Each point is reached from the start by the listed moves, each made once or not at all, plus a little noise. Say if it took an odd or an even number of moves. Then give how often each move was made.

Moves:
(1): [ 42  -9 -18   2   3]
(2): [21 42  0 -9  2]
Start: [ 14  17  25   8 -22]
Points:
[ 54   8   5   9 -15] => odd (1, 0)
[ 15  14  25   7 -24] => even (0, 0)
[ 34  60  22   2 -21] => odd (0, 1)

Moves:
(1): [ 34   7   0  -4  -9   0  -1 -10]
(2): [ -3  32 -14  -1  -3   6 -10  -3]
(3): [  3  21  36   1 -11   0  -1   6]
(4): [ 0  2 -9 41 -5 -5 11  6]
(5): [ 4  2  5  5 31  5  0  6]
(6): [ 0 -9  1  3 -5 25 -5  4]
Start: [ 9  4  1 -9 10 13 -3  0]
Points:
[ 10  41 -14  37  32  20   0  10] => odd (0, 1, 0, 1, 1, 0)
[ 46  25  27  32 -21  33  -1   4] => even (1, 0, 1, 1, 0, 1)
[ 46  58  26  -8  13  50 -21   1] => odd (1, 1, 1, 0, 1, 1)
[ 12  60  29  -3  25  23 -14  11] => odd (0, 1, 1, 0, 1, 0)

Moves:
(1): [ 32  -3   0 -19   5   6  -7 -11   4   4]
(2): [-4 35 -7 -4  9 -1 -2 -4  1 -6]
(3): [-3  6 24  0  5 -2 -6 -3 -5 -4]
(4): [12  1  2 24  6  3 -4 -8  1 -4]
(5): [ -1  -8  -7   3  20  -4   0  -3 -13  -5]
(6): [ -7   1  -3  -2  10  32  -7   4   7 -10]
(7): [ 7  5  2 -4  2 -1 24  3 -1 -7]
(8): [ 7  3  1 -4  1 -1 -6 23 -8 -3]
(9): [ 0 -2  4 -5 14 -7 -1  0 33 -3]
Start: [ 12  10  22  -4  -5  -5   1 -16   2  -1]
Points:
[ 40  14  48 -33  28  22 -26  -2  33 -15] => odd (1, 0, 1, 0, 0, 1, 0, 1, 1)
[ 59  43  10 -10  46  29   0 -11  -6 -32] => odd (1, 1, 0, 1, 1, 1, 1, 1, 0)
[ 40  43  16 -38  33  24 -23  -2  39 -19] => odd (1, 1, 0, 0, 0, 1, 0, 1, 1)
[ 53  47  17  -9  25  34   6 -30  13 -23] => odd (1, 1, 0, 1, 0, 1, 1, 0, 0)
[ 60  40  14 -15  60  22  -2 -10  27 -34] => even (1, 1, 0, 1, 1, 1, 1, 1, 1)
[ 31   5  17  19  21  -7  -9  -3 -17 -12] => odd (0, 0, 0, 1, 1, 0, 0, 1, 0)

Moves:
(1): [24 -8 -9  7  0 -4  8 -9 -4  0  1 -5  2 -1]
(2): [  4  25  10  -4   4  -4  -4  -3  -1  -3  -7  -4   4 -11]
(3): [ 7 -2 24  3  6 -2  5 -7  5 -3  0 -1 -2  8]
(4): [-9 -1 -7 35  9  2 -8 -2 17 -2 -6 -4 -3 -2]
(5): [  3  -8 -10  -5  34  -8   8  19  -1  -2  15   9  -3   0]
(6): [  1   8   5  -9   7  32   0 -10   5  -3  -5   2  -1  -2]
(7): [-10   2 -11  -4   0  -5  29  -7   2   1   1   4   5   3]
(8): [ 3  5 -3  5 -5  7 10 25  6  0  0 -1  1  7]
(9): [ -1   0 -13 -13   0  -7 -16   2  31   1 -12   4   7   6]
(10): [ 3  0 -1 -1 11  2  2  1 -3 30 10 -3  7 -7]
(11): [-1 -1  0  3 -6  6  0  1  7 -5 20 -6  8 -8]
(12): [10 -1  3  4 -6 -1  8 -2  1  1  2 19 -2 -2]
Start: [-26  10  -2 -14  11   5   5   3  -2  -6   4   0  20   0]
Points:
[-29   8 -40 -33  50  -8  38  43  33  24  17  13  36  10] => odd (0, 0, 0, 0, 1, 0, 1, 1, 1, 1, 0, 0)
[-20  38  13  23  19   2  44   8  28 -11  -7  12  23   2] => even (0, 1, 1, 1, 0, 0, 1, 1, 0, 0, 0, 1)
[ -2  21 -34  14  45  -4   2  36  52 -16  14  -7  36 -10] => odd (1, 1, 0, 1, 1, 0, 0, 1, 1, 0, 1, 0)
[  0   5 -33  27   2   8   7  18  55 -11  10   7  33   1] => even (1, 0, 0, 1, 0, 0, 0, 1, 1, 0, 1, 1)
[-12  38  29 -10  16   6  15  18   7 -11  -5  -5  22   4] => odd (0, 1, 1, 0, 0, 0, 0, 1, 0, 0, 0, 0)
[ -5  -3 -40  31  37   1  60  28  26 -14  37  16  30  -1] => odd (1, 0, 0, 1, 1, 0, 1, 1, 0, 0, 1, 1)

Moves:
(1): [ 13   2   2   5   2   8   3  -1  -4   2  -8   7 -12  -6  -2  -1  -2  10
   2   7]
(2): [ -3  21  -3   1  -5  -4 -12   9  -5   5   2  -4   4  -5   5  -1   0  -2
  -2   1]
(3): [  0   5  30  -2   0  -4   5   1   2   3   2  11  -9   8   6   9  -9  -2
   9 -13]
(4): [ -4   0   5  17  -3   3   7   2   3  -2   0  -2   4   1  -2 -10   1   0
  -2   2]
(5): [  0   0   1   1  26  -2  -6   4 -19  -2   2  -1   5   2  -4   3  -2  -4
   2   1]
(6): [ -8  -2   0  -7   3  33  -7  -4 -15  -2 -11   2  -6  11  -3  -2   0  -9
  -6   6]
(7): [  2   1  -2  -5   2   5  18   3   3   4   2   2   1 -10  -1   1   4   1
 -10   2]
(8): [  3 -11   5  -3  -5  -4   2  16  -6   3   5 -11   1   5  -5   3  -6  -6
   3   3]
(9): [ 5  6 -1 -3  4  9 -2  8 18 -3  6  3 -3  5  2  3 -2 -5 -5  4]
(10): [ -1   0   5  -3  -1   2   2  -5  11  27   9  -6  -7   3 -17   6  14  -3
   6   7]
(11): [ 4 -1  8 -3 -7  4 -6  1 -4 -6 21  5  8 -3  0  5  6  0  6  3]
(12): [-1 -4 -5  1 -3 -3  5 16  0  0 -7 27 13  8 -6 10 -6  1 -2  2]
(13): [ 0 -2  6 -4  3  1 -3  3 -3  5 -5 -6 18 -6 -3  2 -9 12  0  7]
(14): [15 11  2  1 -1 -5  3  2 -1 -3 -1 -1  9 18  6  4  3  3 -3 -3]
(15): [  2 -17   4  12   4   5  -1  -3  -3   6   2   7   3  -1  24  11   0  -5
  -1  -3]
(16): [ -6  -3   0   9   2   3   2  -3   0  -9   1  -8  -1  -3  -4  25   6  -6
 -15   4]
(17): [  2   6  10  -4   9  -4  -2   9   6   1 -15 -12  -3  -8   6   1  29  -4
   9   7]
(18): [-12   0  -1   3   2   3   1  14   4   2   6  -9  -1   3   6   3   1  28
  -2 -10]
(19): [ -2   6 -18  -4   1   7  17  -6   3   3  -2  -8   2  -6  -7   8  -6  -4
  19   5]
(20): [-3 -1  5 -1  2 -3  7  1 -1  0  2  3  0  8  3  2  2 -5 -1 19]
Start: [  6  -2  -2   8  10  -3  -5 -23  -6  -6  -5  11  17 -12   3 -14   4   0
  24  -1]
Points:
[-24 -18 -11   2  16  35  19  15 -22  -6 -19   2  40   8 -16  36 -14  11
  22  36] => even (0, 0, 0, 0, 0, 1, 0, 1, 0, 0, 0, 1, 1, 0, 0, 1, 0, 1, 1, 1)
[ -2 -21  -9   6  32  43   0 -19 -32  19  10  37  32   1  -8  27  10 -23
  48  19] => odd (0, 0, 0, 0, 1, 1, 0, 0, 0, 1, 1, 1, 0, 0, 1, 0, 0, 0, 1, 0)
[ 20  -4  32  34  38  16  11  33  -8  20  17  19  30 -15   1  47  51 -32
  14  60] => even (1, 1, 0, 1, 1, 0, 1, 1, 1, 1, 1, 1, 0, 0, 1, 1, 1, 0, 0, 1)
[ -4   2  27  11   9   0  35 -10  10  29  -5  31  37   5 -25  14  -8  -1
  53  28] => odd (0, 0, 1, 1, 0, 0, 0, 0, 0, 1, 0, 1, 1, 0, 0, 0, 0, 0, 1, 1)
[ 18 -13  -2  18  15  18  51  -5   2  33  10 -14  13   0   6  48  21  12
  23  31] => even (1, 0, 0, 0, 0, 0, 1, 1, 0, 1, 0, 0, 0, 1, 1, 1, 0, 1, 1, 1)
[  3  17  19   9  20  39  25 -18 -18 -11 -16   7  -1  20   6  36   0  15
  26  15] => even (1, 0, 1, 0, 0, 1, 0, 0, 0, 0, 0, 0, 0, 1, 0, 1, 0, 1, 1, 1)

Moves:
(1): [ 4 -5 -5  3  3 -3 -3  2 -9  0 -1  6  0 -3 -6 -9  5 -1 -3  7  3  0  7 -4]
(2): [-10   0   9  -4  -1   1  -7   3   0  -9   1  -2 -11   8  15  -6  -4  -5
  -5   8  12  -3   1  -2]
(3): [  6  -9   5  -3  -3  -7  -1  -7   4 -10  -6  -1  -6   1   3   1 -12   3
  -5  -3  -5  12  -5   7]
(4): [ -3   2  -4   5 -10   9   9  -2  -9  -3  -8 -10   7  -5   2  -3   5  -4
   0  -3   2  -3 -13   5]
(5): [  1  -5   6   1   6  -3  -3  -3  -9   8   5  12  -1  -4   7 -10  -8   0
   2   3  -1 -14  -8   0]
(6): [ 5  2  0  6 -5  4  2  9  2  3 -6 12  3 -1 -4  0 -1 -3 -5  4  2  2 -7  1]
(7): [ 11  -5  -4  -1  11  -1  18  15   3  -2   4  17  -7  14   3   4 -15   0
 -10   5 -10  -1   0   2]
(8): [  4 -10   0   3   3  -2  -1   1  -2   4   1  -4  -2  -9   0   6  -6  -7
  -3   2  -1   7   4  -9]
(9): [  7   9   9   8   1   1  -3  14  -5  -3  -6  -9  14  -4  -2  -2  13   1
  -8 -12   5  -5   4   0]
(10): [ -3  -5  -9 -11 -17   2   9   6   4   5   7  -8   5   4   8  -9  -3   7
   1  -1   3  -1  -2  14]
(11): [  5   3  -1   3  -3   7   5   0   1 -14  13   6  -4  -7   8  -3  -6  -6
   7  -6   0  -6   0  -3]
(12): [-10 -10  10   9 -12   1  -3   2   1  -6   2  -6  -1  11   2   2   8  -6
   5  -3  -2  -3   5  21]
(13): [  9  -4  -5  15  -4  -2   7 -14  -3   3   3   5   4  -4   5   7  -5  -9
 -15  -3  -3  -4  10   9]
(14): [ -5  -9   6  -5   2  12   2   1   1  -3  -3   3  -6   6   5   1  -6   0
 -10  -8  13   6  -6  -1]
(15): [  2  -2   0  -3  -6   7   0   0   0  -1 -14   8   2   0   8   0  -1   0
  -8  -3 -10   6  -4  -8]
(16): [  0  -4   5  -2   2  -7  -2   1  -5   3  -4  -1  -4   8   4  -2   1 -13
   6   5   9   1   8   7]
(17): [ 5  1  4 -7  5 -6  3  3 -6 -1  7  5  2 -3 -4  6  3  5  5  5 -5 10  3  3]
(18): [-13  -1 -11   4   6  -2  -4  13  -7 -18   2   6   4  -1  16 -11 -12  -4
  -6  -5  15   0  12  -5]
(19): [-4 -1 -1 -2 -4  2  3 -2 -3 -1  2 -5 16  7  1 -9 -5  3  9  2  4  1  4  0]
(20): [  2  -6   8  -3  17  -4 -15  -5  -3  -3  -4  -3   2  -2  -3   4   2   1
   3   9   7 -12   7   3]
(21): [-5 -1  5 -7 -4 -3  5  4  4 -1  5  1 -1  4 -6  5  1 -9 -2 -5  3 -4 -5  0]
(22): [ -4   4  -8 -14   7   6   0   7  14  11  17  -5   5  16  -3  -4   6  -4
   6   7  -2   6  -9   6]
(23): [ -9  14   3   9 -12   8   8  -4   9  -7  -6  -8   0 -15   1 -11   8  -2
   0  -8  -4  -1   9   1]
(24): [  5   4  -1  -6   0   5 -10   6 -14  -6  -9  -5   0   1 -11  -6  -9   7
   0   3  -5  10  20   5]
Start: [ -2  -2   7   2   0  11   7  -7   4  -6   1  13  -7 -12 -11  -6   5  -4
  -6  -6   5 -11  -4 -15]
Points:
[-24 -23  -4  -7 -37  30  24  12 -17 -45 -14 -14  11 -22   2 -50 -28 -11
 -24 -25  34  16  21  -2] => odd (1, 0, 1, 1, 0, 0, 0, 1, 0, 1, 0, 0, 0, 1, 0, 0, 0, 1, 1, 0, 1, 0, 1, 1)
[ -4  -1  14   4   7  36   2  21  -5 -44  10   6  -4 -30  13 -45 -27 -16
 -23 -33  22   4  18 -13] => even (0, 0, 1, 0, 1, 0, 0, 1, 1, 0, 1, 0, 0, 1, 0, 0, 0, 1, 0, 0, 0, 1, 1, 1)
[  5 -48  22  -6  12  19  13  22 -16 -47  20  49 -33  23  47 -19 -60 -44
 -37   3  12  13  27  16] => odd (0, 1, 1, 0, 1, 0, 1, 1, 0, 0, 1, 1, 1, 1, 1, 1, 1, 1, 0, 0, 0, 1, 0, 1)
[ -5 -27  30  15 -15  -7  15 -26 -10 -15   2  15 -11 -20  14 -35 -18 -45
 -22   1  23 -17  22  -6] => even (1, 1, 1, 0, 1, 0, 0, 1, 0, 0, 0, 0, 1, 0, 0, 1, 0, 0, 1, 0, 1, 0, 1, 0)
[ 23 -15  13  19  -2  12  47  -9 -10 -15  13  46  -2 -26  22 -17 -27 -34
 -13  -3 -15 -14  22 -13] => even (0, 0, 0, 0, 1, 0, 1, 1, 0, 0, 1, 0, 1, 0, 1, 1, 1, 0, 1, 0, 0, 0, 1, 0)
[-14 -41  -7   5 -32  19  44  35 -17 -41  11  21   6  11  29 -35 -22 -45
  -8 -10  22 -16  13   6] => even (1, 0, 0, 1, 0, 0, 1, 1, 0, 1, 1, 1, 0, 0, 1, 1, 0, 1, 1, 0, 1, 0, 0, 0)
[ -1 -43  35  -8 -25  17   5  19  -8 -29 -11   5  -9  -1  18 -15   3  -7
 -37 -14  21  17   4   6] => even (1, 1, 1, 0, 0, 0, 0, 1, 1, 1, 0, 1, 0, 1, 1, 0, 1, 0, 0, 0, 0, 0, 0, 0)
[ 24 -16  21 -19   2  37  12  46 -23 -40  -8  38   9   8   8 -35 -20   3
 -30   7  27  -5  23  -5] => odd (1, 1, 0, 0, 0, 1, 1, 0, 1, 1, 1, 0, 0, 1, 1, 0, 1, 0, 1, 1, 0, 0, 0, 1)
